Every row gives one point. To make a cloud, some directions were put in groups of two or more. Within a group, all points are equally far from the middle, so they leave a hole (a ring in 2 directions, a hollow ball in 3). The other directions are filled evenly. Then the cloud was stretched, turned, moved and blurred a little. How many holes are there, and how many directions does each take, smallest first?

Cloud (13 x 2)
[[ 54 -17]
 [-22 -13]
 [-18 -20]
 [ 55 -16]
 [-25  -4]
 [ 55 -16]
 [ 55   3]
 [-11 -28]
 [-24  -9]
 [-16  27]
 [ 35  31]
 [ 56  -8]
 [ 32 -38]]
Holes: 1 (2)

Cloud (22 x 3)
[[-16  17  38]
 [-31   5 -14]
 [ 39  55  15]
 [-15   9 -42]
 [ 33 -11  42]
 [ 26 -60 -46]
 [  3 -25  23]
 [  9   5  -3]
 [ 10 -19   7]
 [-29   8   7]
 [ -7 -35 -19]
 [ 18 -42 -53]
 [-26  24  27]
 [ -1  40   1]
 [-15 -30 -15]
 [-10  -2  -9]
 [  5  50  38]
 [-30 -17 -17]
 [-10  31  50]
 [ 38  33  20]
 [ 14 -36  -8]
 [ 56   5  -3]]
Holes: 0

Cloud (21 x 3)
[[-50   2   6]
 [ 10  17  46]
 [-17 -28 -23]
 [-38  10 -11]
 [-21  14 -30]
 [-10  25 -15]
 [ 14   1  46]
 [-38 -12  23]
 [  5  17  48]
 [ -6   5  51]
 [-11   5  35]
 [-47   5 -24]
 [ 13 -27  31]
 [ -7 -35  60]
 [-53  11  47]
 [-25  53   8]
 [-29  26 -20]
 [-46  -8  31]
 [ 32  -5 -22]
 [-31  20 -39]
 [ 12  -9 -25]]
Holes: 0

Cloud (31 x 4)
[[  4  20  13 -30]
 [ 12  -1  51  36]
 [-28  -3  34 -10]
 [ 29  13 -10 -22]
 [ 48  13  14  -1]
 [ 12 -21  17  43]
 [ 10 -22  19  42]
 [-24 -18  36   5]
 [-33  -5 -11   1]
 [-27  -3  35 -10]
 [  7 -39 -12 -42]
 [ 14   1  54  33]
 [-19 -19  42   9]
 [ 10 -13 -24 -39]
 [-21  30  14   3]
 [ 12  -4  29  46]
 [ 22  16  52  34]
 [ 19 -53   2 -30]
 [ 31 -43  -5  23]
 [ 35  29  39  13]
 [ 12   8  -2 -37]
 [-11   4  30 -32]
 [ -6 -32 -38 -26]
 [  0  41  23   5]
 [ 42 -47   9  -5]
 [ 15 -60  -7 -14]
 [-32  14  10  -1]
 [ 11  -4 -41   7]
 [-28  13  23 -10]
 [ 20  37  37  22]
 [  9  -5  55  30]]
Holes: 2 (2, 2)

Cloud (54 x 6)
[[-30  13  11  11   3  40]
 [-35  -9 -27  17  10   1]
 [ 26  -8 -20  38  11  -2]
 [-52  12 -11  20  -6  25]
 [-60  15 -10  13  27  12]
 [ 22 -18  16  11   8   8]
 [-25 -30 -32  36   1   2]
 [-26  13   9 -10 -17   4]
 [-10   9 -34   5  20   0]
 [  2 -41 -39  15  13  21]
 [ 11  -8 -36  38 -17  -6]
 [-19 -25   9  13  -6  10]
 [-38 -25 -16  15   9  34]
 [ 25 -25  -2  27   1  32]
 [-33 -16  -3  47  25  -9]
 [ -6  15  21  15   4  22]
 [-43 -12 -23  11  28   3]
 [-41   8 -12   3  -6  25]
 [ 21  16   9  -4  36   3]
 [-37   9   5   4   0 -33]
 [ -4   9   7 -14 -18  10]
 [ -1 -28 -16  43  22 -27]
 [  0 -11 -38  39 -23  -2]
 [-22  -7  -8  38  12 -27]
 [ 24   4  16  -5  12   1]
 [ 34 -29 -23  23   6  17]
 [ 17  -4 -27   1 -23   4]
 [ 30  -8 -24 -14  10 -15]
 [  1 -14 -23  18  49 -10]
 [ 37 -23 -15 -27  10 -12]
 [  7   3 -20  20  14 -27]
 [-16 -36 -23  17  -9  28]
 [-51  25 -17  16   4   2]
 [-31   0  16  50   1  -3]
 [ -1 -11   2   2 -10  25]
 [-24   1 -21  36  -1 -18]
 [-31 -13 -21   0   8 -14]
 [-46 -27  -9  38  42   8]
 [  4  -1  16  47   5 -27]
 [ -9   9  25  44  -5 -12]
 [ 21 -21  -9  23   8  41]
 [ -8   8 -29  27  40  13]
 [-34   8  20  15  11 -16]
 [ 35  -2 -16  -6  10  -8]
 [-52  -1  -3  23   9  17]
 [-42  -7   9  41   0  21]
 [-13 -35   2 -15  10   6]
 [  4 -17 -38  37   9   8]
 [-27 -40 -20  15   6  -8]
 [  0 -22 -13  14 -12  37]
 [ -6 -17  -1  54  13 -27]
 [ 34 -38 -22 -15  -9 -16]
 [ 22   3 -18   0  34  -7]
 [  5 -10 -22  -2 -21  13]]
Holes: 1 (3)

Cloud (77 x 8)
[[-17  16  10  -1 -13 -11   1 -16]
 [ 12 -25  23 -28 -30   0  -3  19]
 [-11  34  40  -6  17  -1   1   1]
 [-43  22 -11 -26  47 -23  -9  -2]
 [ 14  -3  23  18  -2   2  -4  13]
 [  9  -8   3  18 -52  10   4   5]
 [ 29   4  28   7  19  11   5 -12]
 [ -4   4   6 -19  23 -32  -6  40]
 [-15  13  22 -19  32 -27  -5  -2]
 [ -7 -31 -13  23   9   9  -8   0]
 [ 14  25  45 -28   1 -15 -20  14]
 [ -3  -2  41   8  -6   8 -18   5]
 [-10 -14   9   0  55 -30   3 -11]
 [  6  29   5 -23  50 -29 -43  11]
 [ 18  -1   5 -19 -42  -3 -16   6]
 [ 23 -18  35 -30   0 -13 -11  -7]
 [-23  23  15  -2  48 -35  28   1]
 [-32  -4  -6 -18   2 -13   7   9]
 [ 34 -16  18  18 -31  13  -8  27]
 [ 10 -36 -12  15   4  17   0  28]
 [  2  21  31  -6  -2 -25 -30  -4]
 [  2  26  30  -5  13  16  -3  25]
 [-25  33  20 -32  42 -28   8  22]
 [ 34 -30  19 -13  -7 -15   4  18]
 [ 36  -7  20  -9  15 -15  11  19]
 [-20  18  42 -18   3 -13   0   3]
 [ 30  -1   8  -5  37 -21 -14  -3]
 [ 27 -32  16   7  -8  16   2 -19]
 [-39   4  -3  35  11 -16 -20  -1]
 [  0  -1 -10 -25  -5 -13  11  -8]
 [ -4  37  -2   2  -1   5 -12  -9]
 [  3 -18  20  -1  35 -24  13  11]
 [ 14  14  21 -12  29 -20  29  16]
 [ 37  12  21 -14  17 -14 -12  24]
 [  2  13   4  -6 -21  -4 -19 -22]
 [  9   5  12   7 -20 -35   3   9]
 [-14  22  15 -28  12 -24   2  -8]
 [  2   0 -20  -6 -21  -4  13 -21]
 [-27  -1  -2   3  -1   7  14 -19]
 [ 22   1 -40  -9   8  10  -7  16]
 [ 13  25  43 -13  26 -41 -25  27]
 [ 40  -1   9 -11  -9   1   8 -20]
 [ 27  11  10 -17   4 -11  16  32]
 [ 12 -24  -5  -1 -11 -16 -11  38]
 [  7  -7  14 -27 -15  14  -3  36]
 [ 21  -5   1  15  16 -23 -15  40]
 [-29  40   4 -22  47   2   2  21]
 [-22  24  39   2  -7 -19 -41  17]
 [ -7 -10 -11  -6  36 -38 -24  25]
 [-11  26 -11 -11  19 -19 -11  17]
 [ -3  42  32 -12  29 -36 -25  13]
 [ 34  27   2 -12 -13 -14  23  -1]
 [ 24   1  15  -8   3  13  20  -9]
 [-11 -12   9 -12 -20   0 -24  22]
 [  8   6  30 -23 -15 -31 -24 -11]
 [-41   2 -11  32  15  -9 -14  -1]
 [ 16  11   3   9 -25 -22  18   3]
 [-15  -3 -14   6  60  -3  -8  23]
 [-14   6  -1  -5 -44 -26   0  -3]
 [  2  -3 -23  12 -13 -15  25  -2]
 [ 23  19  -3   2  40 -25  -1  16]
 [  8  17 -14  -4   6  26  24  24]
 [ -6   7  27 -16  19 -37 -32  -5]
 [  6  30  32   6 -39 -15  -9   1]
 [-16  14   2 -23  28   4  -5  30]
 [ 18 -11 -11  -4 -16  -1 -15  26]
 [ -3  33  45  22  -1 -25 -19   2]
 [-11  22   2   0  53  14 -11   6]
 [ 41 -24 -19   0  23  20  10  11]
 [-15  30  45 -25   3 -30 -33   5]
 [ -7  33  -1  22  24  -3 -11  33]
 [ -6  -9  -2   8 -22   1  25  24]
 [ 14  34  38  -2  19 -28   5 -27]
 [ -9   4   1  11  42 -38 -17  41]
 [-13 -11  18  12  42   2  -2  29]
 [-16  -6  15  -7 -18   7  12   8]
 [  6  28  40   7  16   3  18  11]]
Holes: 0

Cloud (73 x 8)
[[ -1 -19  11  14   4  51  12  15]
 [ 12  -2 -33  -6  14  13   1  38]
 [ 24   8  11  29 -18   5  -2   4]
 [ 41 -17  12   7 -16   4  17  -7]
 [-20  31  25  11  -4 -22 -30   2]
 [ 38 -30  10 -17 -19 -21  14  -5]
 [ 21 -17  -4  15   0  12   8 -16]
 [-13  31  -4   8 -11 -18  16  28]
 [  5   4 -33  23 -21  -1  -5  31]
 [  0  41   1 -10   1  16  18  29]
 [-17  19   2  -9  20  12 -18  42]
 [-28  16 -28  20   2 -14  11  10]
 [ -2  -3  16   8  -3  12   7 -36]
 [-60   6 -13  28 -21 -16  -4  13]
 [-12  -8   3  35 -22  23 -22  16]
 [-39  25   3  -2 -21  -4 -22   1]
 [  3  28   2 -15  19   0 -14  -2]
 [ 51   1  15 -19  11  21 -19   6]
 [-26  -6  10 -10  27   8  18  22]
 [ 17  -7  -6 -16 -53 -12  23  -1]
 [ 15 -16  24  15 -30  21  15 -15]
 [-24   0 -12  25 -17  42 -16  10]
 [-26   7  -6  12 -30  12 -20  -7]
 [  6 -14 -17 -20 -24  -1   2  20]
 [ 30  -9 -35 -25  20  16 -13  23]
 [ 27   6 -25   8 -29 -11  17 -28]
 [-15  -1 -19   4  -7  44  26   9]
 [-34  -6  26  35   7 -28  -4  12]
 [  8 -19  -4 -22 -14  42 -18  25]
 [  5  -9 -14  -8 -28  30 -37   5]
 [ -4   2  11  -8   6  31 -32  33]
 [ 21   9 -21 -19 -18  23 -25  25]
 [ -8  16  -1  18   5  28  19   5]
 [ 27   8  -1  35 -24  12 -18  11]
 [-20  -6  24 -14  24  -3 -17  21]
 [-11   6  12  37 -41   9 -33  14]
 [ 14 -39 -29   9  -6  10 -19 -20]
 [ 39   5   5 -29 -18 -31  -6 -19]
 [ 23  -3 -22  -6 -36  22  -7 -34]
 [-13  43 -32  -7  -7   8  10 -29]
 [ 10  -2 -18 -11   8  -1  -5 -36]
 [ 14  28 -49 -11 -18  23 -20  -4]
 [  7 -18  -2   6 -12  21 -34  -8]
 [ -4  -8 -14   5 -20  11 -18 -18]
 [-20   4 -22 -14  17  26  -4  43]
 [ -5   0  15   2 -16   2  32  -7]
 [-28  18 -27 -15  -4 -10 -24  12]
 [ 19  14 -11  -2 -24  17 -32   1]
 [-39  38  -6  24 -20  -8 -29  14]
 [ -4   5 -25   1 -25   8  18  19]
 [-11   8 -17 -12   1  -5  41  -5]
 [ 15   6 -33   1 -16   3  25   1]
 [ 28  10 -15   5 -53   1  -6 -32]
 [-18 -40  26  23   9  20   1  10]
 [ 25 -21 -38 -22 -16  26   1  24]
 [-20  -4 -36  -3 -25  15  -7 -22]
 [  4  19  -2 -27 -37 -22  -3   4]
 [  9   9  17 -15 -16  -3 -11  21]
 [ 31  16 -23   4 -27  20 -34  -1]
 [-25   0  -3   8  13   0  12  28]
 [ 36 -22  -5 -26 -19  -4 -20 -22]
 [  7 -31 -18  -5 -33  10   4  21]
 [ 13  11 -36  -5  -4   8 -37  10]
 [ 10 -13  -6 -17  16   1 -28  10]
 [  0  26   0  21 -13  -2  -2 -13]
 [  1  10  19 -22  -6 -18  -9 -15]
 [ 12 -13  -4 -31  -5 -28  28 -12]
 [ 16   1  -1 -19 -11  -9 -14 -25]
 [ -6   6 -20 -21   3 -31  -1  21]
 [ -6  -4  -6  10 -42  15 -33  -4]
 [-38   6  26  13  -1  -1  -5  49]
 [ 14  -5 -11  -7  36  21  -3  38]
 [  0  12   7  -2  29  -8  18  21]]
Holes: 1 (2)

Cloud (100 x 9)
[[-21 -45 -26   3  -9   7  -5  -5 -43]
 [-29 -23 -27  18 -24  30 -10  15 -21]
 [-32  13   9 -10 -10  16  14  -5 -45]
 [  5  -3   7 -47  -3   2  -7 -35 -13]
 [-14   1 -52  15  -6  11 -12 -29 -28]
 [  4  -8  -2  32  -6  29 -26  14 -26]
 [-10  20 -15  34 -29  23   8  30   9]
 [ 15 -14 -22   4   4  23 -45  10 -15]
 [-14  23 -12 -27  17 -16 -10   1 -14]
 [ 11  -7 -10  20  22   1   7 -12  51]
 [ 29  47  13   0  12  -9  21 -19   1]
 [ 45  -9  -7 -13  10  -1 -42 -21  28]
 [ 34  23  -8  32  10  21 -12 -10 -10]
 [  5  42 -49  -6  14  20   0   6  10]
 [ 32 -17  11 -23  -5  24   5 -18 -26]
 [-42   0   3  -4   2  -6  -4  17  30]
 [  8   0  21  22 -14 -19  10  22  10]
 [-39  -9   5 -18 -10   0   8 -35  13]
 [-46 -33  18 -18   0  -4  18   6 -12]
 [-31  10  -2  18  -8 -36 -12 -43  -6]
 [-32  11   7  13 -14 -35  21   6  18]
 [ -7 -16  35  -5  -5 -28  -9  -3  17]
 [ 12  16  -8 -44 -10  13   2  31   2]
 [-38  13  19   0 -26   7  26  18 -35]
 [-12   7 -40  21 -53   4 -10  -6 -16]
 [ -3  -1 -19 -60   3  27 -17   7  12]
 [-29  -4  28   7  -9 -19 -16  -1 -13]
 [ 35   1 -14 -14  21  -5 -33 -37  32]
 [ 50 -13  -8 -10   5  28   5  26   7]
 [ 22  18  -2 -19   4  17 -37 -25   2]
 [ 22  14  12 -42   7   3 -27 -25   3]
 [ 13 -48  -3 -10  18  -8  20   6   0]
 [ 22 -27  43  -1  13 -14   1   5  -2]
 [ -5 -22 -20 -26  37  -8 -19 -41  29]
 [ 22 -37 -13  -5 -10 -19 -35   3  16]
 [ 57  -6 -26  -4   4  18 -13   6  -7]
 [ -4 -16   1  -2  13 -38  -8 -40   9]
 [ 21  11 -23 -36  25  -6  17 -11  21]
 [ 25   4  29   7  -6  13  10 -32  26]
 [ -3 -34  11  25  23   6  -9   3  -6]
 [ -8 -32  -6  11  -1  24  -4  13 -45]
 [ 32 -34  -4  -1   5  -1  -3 -44 -15]
 [  8  19  -5  27 -18  -3  -1 -25  39]
 [-23 -23  12   5  -1  21 -17 -19 -36]
 [ 16  55 -10   8  16  25   5 -15  12]
 [-10 -22   8   7 -18   1   7  41  -1]
 [-15  29  25  16 -21   6   1   1  27]
 [ -6  11  -6  48 -11  15  10  10  21]
 [ 22  10   0  23 -34  -5   1 -26 -34]
 [ -5  25  -4 -18  -9  -5  24  37 -15]
 [-38  -5 -23  33  -1  -5   9  22   5]
 [-26  10 -31 -13  -8  -3 -37  12  20]
 [-40 -28  -5  -9 -25   2  10   5   2]
 [  2  22 -41 -29  11  28  -2  -1  20]
 [ 18 -51   2  -9  -1 -18 -10 -25 -26]
 [-36 -24  -5  -9  -1 -23  -7  20  12]
 [-28 -17   4  24  -8 -13  17 -18  28]
 [  1 -28 -33   7 -10   7  -9 -30  29]
 [-16 -34   1  -4  13  41  -7  35  -3]
 [ -3  -6 -21  19  16 -12  23   6   5]
 [-22  28 -10  14 -18  33 -19  -3 -29]
 [  8   6 -22  16  20 -20  -6  10  25]
 [ 35  16 -43 -10  18  17 -15  -2  40]
 [  7  41   4 -16 -26  18  -5  18  14]
 [ 48 -26 -11  -2   8  16  -2  29   4]
 [ 22 -10 -22  -6   8  10 -24  38  37]
 [-34 -19 -39   6  -1  29 -16  16  -6]
 [-14  -3   2 -13  29  -1  24 -29  38]
 [ 42  -2   3   8  15  35 -28  23  18]
 [-26  10  10  29  17   3  14 -24  18]
 [ -7 -23 -24 -29  31  -8   8 -33  11]
 [  8  38  -8   7  14   1   2  39  10]
 [-29   4 -49 -11  -1  18 -27  -9 -11]
 [-40  14 -36  20 -26   5 -15 -30   3]
 [  1  -7  -8  36  -3  -8 -18  20  23]
 [ -3  25 -29  -9  20 -13  26 -14   2]
 [ 23 -10 -25 -38  21  -9 -30 -37  30]
 [ 49   6 -22   1  -4  11 -39   6  12]
 [ 23   2 -50 -26   4  15 -22  10 -17]
 [  1  24 -35   8 -25  39 -19   9 -20]
 [ 39  -6 -24 -15   1  45 -26  21   2]
 [ 55  16  -6 -21  24  25 -11   0   2]
 [ 13  13   2 -21   8 -22   6  23  30]
 [  7 -22 -35   3   5  37 -29  17 -23]
 [-24 -22 -34  -8 -28 -28   3 -15 -31]
 [-18  11   0   3  -5  26 -29 -16  16]
 [ -7 -13  54 -14 -13  -5   3 -12 -16]
 [ -1  23  19 -11  16  19  -3 -32  41]
 [ 12 -10  13  12   0  -2 -32 -20 -23]
 [-21 -10  23 -23  -7   7  24  10 -35]
 [-15 -18 -12 -16  -9 -18 -19  14  37]
 [ 15   3  16  -8 -16  31  -1  32 -31]
 [ 15  -2 -27 -25 -16  16   7  -5  16]
 [-43 -10 -13 -19 -11   9 -13  -9  25]
 [-34 -25 -14 -13  -9  13 -24 -32   4]
 [ -3 -18 -10 -13   8  18  16  41  12]
 [  3 -11 -26  14  19 -16  -4 -35  42]
 [-29  50   7 -27   0 -17   7 -16   6]
 [-35  -4  13  12   7  -7  32   4  11]
 [  3  -8 -19  -6 -31  32 -21  10  -1]]
Holes: 1 (8)
